Rows are points. The last column is the point's height on a tilted bowl or saddle (a function of degree 2), plus a little noise. Along how many of its main directions does it bend up, bend down or stay straight?

Points, 17 rows:
[[ 17 -13 -29 -33]
 [  7  -5  32  -1]
 [ 37 -24  27 -41]
 [ -2 -38  47 -44]
 [-30  -1 -12 -11]
 [ 11 -22   4  -9]
 [ 48 -16   7 -46]
 [ 19 -39   9 -33]
 [-19   2  13   8]
 [ -2  24  18   6]
 [-30 -24 -30 -45]
 [  6  41 -14 -20]
 [ 12  -2   0   3]
 [  1  60  22 -31]
 [-14 -15  -5  -3]
 [-22 -50  -7 -51]
 [ -5 -17  10   2]]
Directions: 0 up, 3 down, 0 straight

Points (27 x 5):
[[  0 -35  13  -2 -10]
 [ -4 -37  12 -18 -13]
 [ -9 -13  -1  -9 -15]
 [ -2  24  -1 -36 -43]
 [-15 -28 -32 -60 -15]
 [-29 -34 -30  39  43]
 [  4  24   3  -8 -11]
 [  3  15   8 -10 -15]
 [-34 -25  -3  30  56]
 [-12  14  28  31  60]
 [-15  10   3  19  19]
 [ 17  60  -1 -15  14]
 [-13  12  -6  14   4]
 [ 23  17  -8 -28 -13]
 [-22  28   6   9   1]
 [ -5  15   2 -24 -33]
 [ 16  -1  16 -25 -24]
 [ 17 -24  27   6 -16]
 [ 19   6  -8 -23 -20]
 [-16  19 -18  -4 -24]
 [-14  30   5  -5 -17]
 [  8 -14  -1 -37 -29]
 [ 41  30  28 -13  12]
 [-37  -3   8 -13 -19]
 [ 15   0 -15  27  -4]
 [ -8  -4 -38  10 -12]
 [ 25 -11 -47 -22 -10]]
Directions: 2 up, 1 down, 1 straight

Points, 25 rows:
[[ 18 -10  -2  26   0]
 [ 13   8  37  -9  29]
 [ 25 -25 -35   3 -11]
 [ -5 -18   9  11   0]
 [  4  -5 -39  27  56]
 [-18  -2 -19  16  28]
 [ 12   0 -30  12  16]
 [ -2  25  20   2  13]
 [  8  -6   3  -1  -9]
 [ -6  18  19 -22  29]
 [-11 -17  51  18  52]
 [  5   6 -13 -28  14]
 [ -9 -34   0  22  17]
 [ 18  -7   3  30   4]
 [ 14 -19 -27  16   4]
 [ -9  -6 -26  33  60]
 [-14  26 -17  -7  23]
 [ 21 -16  28  12  -2]
 [  4  -8 -14  27  21]
 [-16 -17 -60  -7  41]
 [-17  16  21 -12  19]
 [ 14 -22 -22  17  -1]
 [ 14 -18   2  23  -3]
 [ 25  -5   5   9 -15]
 [ 16  25  35  11  13]]
Directions: 2 up, 0 down, 2 straight

Points:
[[ -5   3  25 -60   3   0  34]
 [-29 -15   7   9  -8  48  60]
 [ 22  -7   5 -15 -21  23  -3]
 [  7   0 -31   5  12 -23  17]
 [-33   0  16 -12 -19  -8 -18]
 [  6  42 -13  -4 -13 -48  37]
 [ 10   3   6  30 -35   4   6]
 [  8  -3  18  -9  19 -21  -3]
 [  3   3  -6  25   2  30  24]
 [  6   1   3 -22 -32 -12  -6]
 [  1   3 -28   9  -4  -7  16]
 [ 12   9  15 -17  -2  -7   2]
 [  5  -3  14  -3   3 -14  -4]
 [  1 -20  16  -8   7  11  -5]
 [ 14 -21  -4 -23   6  27   6]
 [ -4  18  -2   7  25  13  15]
 [  4 -10   8   0 -19  20   8]
 [-28 -13 -39   3  15   1  -4]
 [ 22   9 -30  23 -17 -20  41]
 [ 14 -26 -17 -18  -7  -1  14]
 [ 12   4  27 -11  25 -41  27]
 [  5  18  59 -11   1   1  58]
 [ 10 -17   2  -5 -19  -5   2]
 [ 19   3   5  18  -9   5   3]
 [  3 -18  -6 -47 -26 -22  29]
 [-28 -24   3  11  48  24 -56]
 [-10 -28  33 -16  -1   7  21]
 [ 27   9  -1 -11  20 -29  20]
 [-15   7 -29 -17 -19 -14   4]
 [ -7  13  27  -9   0  -3   8]
 [ -3 -28  10   6   4  20  -2]
 [  5  11  -1  46 -30   8  25]
 [  6  26 -16  16 -25  -2  13]
 [ -6   5  21 -35  -8   4  12]
 [ -3   8 -18  29  10  -1   7]
 [ 16  -5   6  11  13 -15  -8]
 [  8  -8  11 -26  30 -12  -9]
 [ 15   8  13  30  -8 -19  16]]
Directions: 4 up, 2 down, 0 straight

Points, 65 rows:
[[-13  23   7  17   4  -7 -31   8 -24]
 [ 22 -14 -29 -14  -2  10 -15 -17  -6]
 [ 11  26 -39  30  27   2 -22  13 -24]
 [ 16 -44  13  22  -8  -9  37   4 -38]
 [  0  26  -1  11 -19   7   9  -5 -17]
 [-12   7 -10 -10  -5  24 -17 -10 -18]
 [  9  15  -7 -11 -17 -23  25 -15  -4]
 [ 17 -20  28   0 -35 -32 -15  34 -34]
 [-12   6  -7  -7  -5  21  -2 -14 -15]
 [-23  -1  17   5   4  22  30 -18 -32]
 [  8 -21 -13   3   7 -40 -12  13 -12]
 [ -8  18 -17  44  31 -18   6 -12 -12]
 [-50   5  11 -46  23 -21  25  22 -13]
 [ 18  -9   5  -5 -17 -17   1  18 -12]
 [-11  46  -8  30 -11 -17  19  12 -23]
 [-10  17   1 -16  18  28  -3   1 -13]
 [ -8  17  39  -5   4 -20 -13  12 -21]
 [-21 -21 -23   0  21 -18  -7 -11 -10]
 [-25 -28  38 -18  -4   5 -15  10 -14]
 [-31 -11 -19   1   0  -3   4  27 -12]
 [ 21   8  26 -15 -10 -26  -5  -6  -2]
 [  3  26   8   8 -27  -2  11  21 -28]
 [ 29 -28  18   0 -19 -38 -12   2  -7]
 [-37 -54  -2 -54  18 -16 -39   7   9]
 [-11  13   9   4   7  40  -2   7 -28]
 [ -9 -25  22  48 -23  -7  -2  17 -47]
 [ 17 -11   3  -6  36  32  26  -4 -21]
 [-17   9   2 -17   1  38 -18   8 -27]
 [ 25  11  20  22  28 -13 -25  16 -18]
 [-35 -22  18  20 -25  21 -18  -3 -60]
 [ -7  20 -24  -1  -8 -19 -43  39 -49]
 [ -2  10  16  -4  25  11  -9  -8 -14]
 [ -5  -5  -2  15 -18  19  46 -38 -50]
 [-23 -23  -1  18   5  -2  -8  -1 -23]
 [-14  29  23   8   3  -5  34 -27 -30]
 [  0  11 -27 -20  -8 -22  30  -6   2]
 [ 52   6  10   8 -39   0  -7 -14 -20]
 [ 25  -6   2 -17  -1  21  18  -2  -9]
 [ 26 -18  -8 -26   2 -26  40 -18  -6]
 [-24  11  -4   1  -3  -9 -42 -29 -28]
 [ 23   5   1   5   0  43  13  15 -31]
 [ 11  25   7   8  -2 -15   4 -15  -1]
 [-12  -2  23 -17  13   3 -45  -2 -28]
 [-10  -9  48   9   9  25  -2  16 -29]
 [-14   3  -8  -2 -28 -12  28  13 -24]
 [ 13  -8   7  -8  29 -20  21  33 -10]
 [ -6  17 -17 -10  28  27 -10  20 -12]
 [  5   1  14  15  20  -1  14  33 -13]
 [ -7  -1 -41  14   4   5  16 -31 -16]
 [ -2  -2  10  32 -23 -31 -17 -35 -10]
 [ -8  11  -3 -15  -1   7 -29  31 -24]
 [-18  12 -13   4   2 -16   5  -4  -8]
 [  2 -23  19  10   9  20  18   0 -20]
 [ 13  15  24   7   0   6   4  21 -18]
 [ -8 -16  -6  -4 -23  54  19  26 -32]
 [ 15  10   2  16  39 -10 -39  25 -33]
 [ 10  -8  -8 -20 -20  -5  -7 -37   1]
 [-13 -24 -21  28 -19  11 -31 -11 -54]
 [-10  43 -24  23  50 -60 -34 -13 -29]
 [ 12  41 -26  47  26 -14  17 -17   0]
 [-20 -14  20   7  22  -9  43   6 -19]
 [ 21  12 -52   8  26  -5  26  40 -16]
 [-15  -3  37   1   5   6 -15  -9 -22]
 [  0  -9   6  -1  36  19   7 -19 -19]
 [-24   0  -2  -2  30 -31   2   6 -11]]
Directions: 1 up, 5 down, 2 straight
